Each row is a point. A path goes straight from each point to the next, and from the last back to the first. The post is the endless flat space through its rows: a point in 2 columns, a line in 3, a plane in 4, and so on, so that a path can go around it. Count how often the path circles the post. Going back the other way cancels.
(in the rows, 128 means zero)

Post:
[[127 134 179]
 [150 136  97]]
Path (28 x 3):
[[180 128 145]
 [132 154 213]
 [168 155  79]
 [146 127 163]
 [138 104 143]
 [124 130 150]
 [134 117 153]
 [173 111 159]
 [158 155 132]
 [122 157 105]
 [138 168 184]
 [155 133 181]
 [174 106 143]
 [167 163 111]
 [134 153 115]
 [110 128 121]
 [147 107  90]
 [162 119 137]
 [152 147 133]
 [136 172  88]
 [102 165 248]
 [163 154 120]
 [155 127 120]
 [175 114 126]
 [153 143 118]
 [130 151 112]
 [120 127 132]
 [165  97  77]]
Times around: 2

Post:
[[109 119  84 122 194 162 179 121  88]
 [106 111 163 139 112 175 114 149 132]
 [163 147 102 119 112 123 110 118 129]
 [115 148 165 146 115 143 114 123 158]
 [ 99 101 134 156 182 174 127 117 147]
 [122 139  73 104 147 115 120 123 123]
 [139 123 147 155  99 122 118 165 155]
 [150 150 106 113  98 121 128 121 172]]
Path, 30 rows:
[[ 99 147 164 109  81 219 142 107 103]
 [105 116 125 145 155 187 139 150 127]
 [113 137 158 163 110 206 176 132 101]
 [100 150 173 160 141 168 115  75 151]
 [136  93 150 174 105 141 103 142 110]
 [116 164 178 198 104 149 136 109 151]
 [170 138  94 164  85 103 150 158 137]
 [116 108 128 125 120 150  90 123 118]
 [118 137 123 157 215 119 172 105 146]
 [ 71 135 102 118 214 126 101 100 180]
 [168 108 134 162 158 147 140 124 108]
 [104 115 191 151 120 147 109 133 157]
 [103 188 116  78 170 113 172 114  87]
 [105 172 123  85 115 166 125 135 148]
 [160 152 101 170 137 112 156 149 163]
 [ 63 154  62  96 206 107 153 112 190]
 [178  95  88 111 169 140 158 129 162]
 [130 154 129 124 148 154 153  82 125]
 [131 120  98  98 123 165 142  68 141]
 [152 115 107 111 116 137 110 131 129]
 [140 125 151 125 132 166 163 148 143]
 [ 89 142  84 135 171 158 121 119 191]
 [124 112 120 114 100 199 112 145  82]
 [122 142 133 138  83 104 152 158 164]
 [115 135 138 137 184 172 121  60 131]
 [ 97 136 158 152 127  97 119 122 185]
 [147 151  95 116 115 146  95  48 126]
 [121 146 158 124  87 158  52  77 142]
 [128 144 135 108 102 150 120  91 192]
 [129  78 109 137  75 155 148 159 169]]
Times around: 1

Post:
[[189 140 120 118 113  85 136  61 119  88 124  94 108 138]
 [ 89  65  89 113 111 131 156 117 152 147 164 150 121  67]
 [114 126 140 114 100 141 139 141 131 163  92  95 122 142]
 [157 151 125 109 132 125 118  95  96 102 103 127  70 114]
 [122 120 135 125 147 139 121 165 122 104  97 140 131 125]
 [134 123 123 103  80 158 110 146 157 151 101 147 136 150]
 [135 242 145 132 157 146  76 136  87 108 143 120 110  60]
 [ 91 117 140 113 100 163 150 142 136 112 134 133 133 120]
 [147 126 163 157 115 192 120 129 121 110 121 123 123 142]
 [177  95 148 117  73 113 138 123 116 108 140 120 102 160]
 [139 139 104 141 110 121 141 116  89 155 115 168 119 126]
 [ 96 100 105  98 119 113 104 103 124 134 124 143 118 107]
 [126 140 137  84 136 170 135 158 120 150 112 130 129 147]]
Path (27 x 14):
[[101  90 103  92 142  54 159  66 116 122 148 128 133 120]
 [131  86 126 109 111 156 136 104 136 155 121 155  91  86]
 [102 118 106  90 152 135 120  72 142 128  72  76 167 108]
 [140 135 113 112 106 162  73 120 113 121  97 132 100 127]
 [150  82 115 145 158 188 180  92 103 143 125 123  90 156]
 [128 118 137 100  99 112 160 192 151 144 166 175 182 172]
 [157  91 110 130 101  96 106  83 118 107 157 228 123 132]
 [ 71 129 180 140 127 135  61 149 102 123 104 117  79 115]
 [150  79 120 130 127 132 136 137 158  66 122  80 109 123]
 [119 167 110 181 115 122 183 119  98 114 138 105 179  96]
 [ 77  66 122 113 169 152 161 163 115 132  60  59  79 108]
 [147  94 123 117  69 142  89 124 152 185 127 124  78 156]
 [108  84 155 113 150 212 113 120 114 106 114 117  66 144]
 [ 78 163 134 108  54 126  88 200 147 137 104 131 195 150]
 [115 141 167 116 125 139 105 196  83 139 112 133 155 133]
 [133 136 143 151 136 127  97 162 159  95 110 130 182 115]
 [144 191 174 165 114 117 180 144 100  51 146 135  97 125]
 [147 191  89 106 120 147 165 128 160 139 114 119 159 149]
 [150 127 136  81 123 146 121 189 141 142 101 127 124 174]
 [123 158 126  94 169  90 116 147 141 126 110 136 119  87]
 [157  73 118 101 133  87 139  84 106  86 168 149 132 126]
 [145 136 138 112 145 110 125 115 109 137 100 154  98 126]
 [148 188 145  61 158 145 120 152 107 158  75  81  19 121]
 [ 94 141 156 178  66 107  92 101  93 145 141  64 128 128]
 [109  52  90 118 152 108 136 107 107  52 145 142 149 118]
 [124  85 162 127  94 133  95 169 148  86  88 102 118  92]
 [148 176 129 107  65 102  92 152 153 203 105 141  95  81]]
Times around: 1
